Rows are points. Examples show where two turns around zero, p and q, send a point. Where does a point land after both, in the order given? Backwards means that the second turn is done in reverse. Each puzzle has new turns, and all numbers are rounded.

Turn p:
[ 18 -33] => [ -8 -37]
[12 45] => [39 26]
[-30 -12] => [-30  11]
Turn q:
[32 32] => [-29  35]
[-13  13] => [-14 -12]
[23 -9] => [11 22]
[-43 -36] => [ 32 -46]
Where do these land?
p, then q: [ 21 -19] => [28  1]
q, then p: [11 21] => [-6 23]
q, then p: [-51  30] => [-58 -13]
p, then q: [ 19 -32] => [ 36 -10]

Turn p:
[-15  -2 -26] => [-7 28  7]
[-7 24 26] => [ 18 -10 -29]
[ 58 -62  -2] => [-30 -47  64]
[-29   6 -20] => [ 5 35 -3]
[ 19   8 -11] => [-22  -5  -4]
[-27  26  34] => [ 37  -1 -34]
Turn q:
[ 21 -17  30] => [ 32 -21 -13]
[-34  -2 -57] => [-61  25  -7]
[ 25   5 -18] => [ 10  27 -13]
[-12  14  44] => [ 19 -30  32]
Where do these land?
p, then q: [-52 -39 -17] => [55 10 37]
p, then q: [ 29 -40  34] => [ 21 -45 -34]
q, then p: [  9  14 -33] => [ -2  14 -34]
p, then q: [39  2  0] => [-26 -27 -11]
p, then q: [-10  43  20] => [-19  38 -23]
q, then p backwards: [-14  19  -4] => [  4 -17 -16]

Turn p:
[-12 -48  47] => [55 13 39]
[-24   7 -27] => [ -5  16 -33]
[  1  30 -30] => [-30  -6 -29]
[ 33 -30   1] => [-12  15  40]
[ 3 41  9] => [ -8 -38 -17]
Turn q:
[-20   8  22] => [ 9 25 16]
[62 -6 21] => [ 47 -45 -10]
[-27 -27  10] => [-16   5  36]
[-27 -36   6] => [-22  -2  40]
[ -4   8 -18] => [-13   4 -14]
[ 16  53 -40] => [ -4  13 -67]
Where do these land?
q, then p: [-31 -28 -22] => [ 42  -1 -22]
q, then p backwards: [ 18  -1 -15] => [-5 23  1]
p, then q backwards: [44 20 53] => [ 24 -66  14]
p, then q: [-32   9 -15] => [-19  -8 -30]

Turn p:
[ 36 -26  37   5] => [-56 -15   1   3]
[ 35  29  43 -13] => [-35 -13 -21 -47]
[-17   2 -26 -33] => [ 27  19 -28  13]
[-41   2 -10  -5] => [26 32  9  5]
[-13  -6 -44  46] => [ 39 -23  39  26]
Turn q:
[ 41   0 -13  29] => [ 28 -27  -5 -34]
[ 17  -9   2 -24] => [15 13 23 -1]
[-27   9  20   4] => [-18  16 -22  13]
[  1 -28  16   2] => [24  6 -7 19]
[-30  32  49  35] => [-25  26 -65  -6]
[-38 -25  -4  -9] => [-10  -3   1  45]
[ 36  19 -70 -38] => [-12 -31  76 -34]
Where do these land?
p, then q: [-25 -44  24 -16] => [-44  -3 -36 -14]
p, then q: [-19  12 -10 -34] => [-11 -15  20 -32]
q, then p: [36 -1 -9 21] => [-19  -6 -33  18]
q, then p backwards: [20 34 37 -9] => [-29  24  31 -25]
p, then q: [-34  45 -44  11] => [ 46  16  27 -46]
q, then p: [ 21 -47   2  27] => [-22 -48  -6  24]
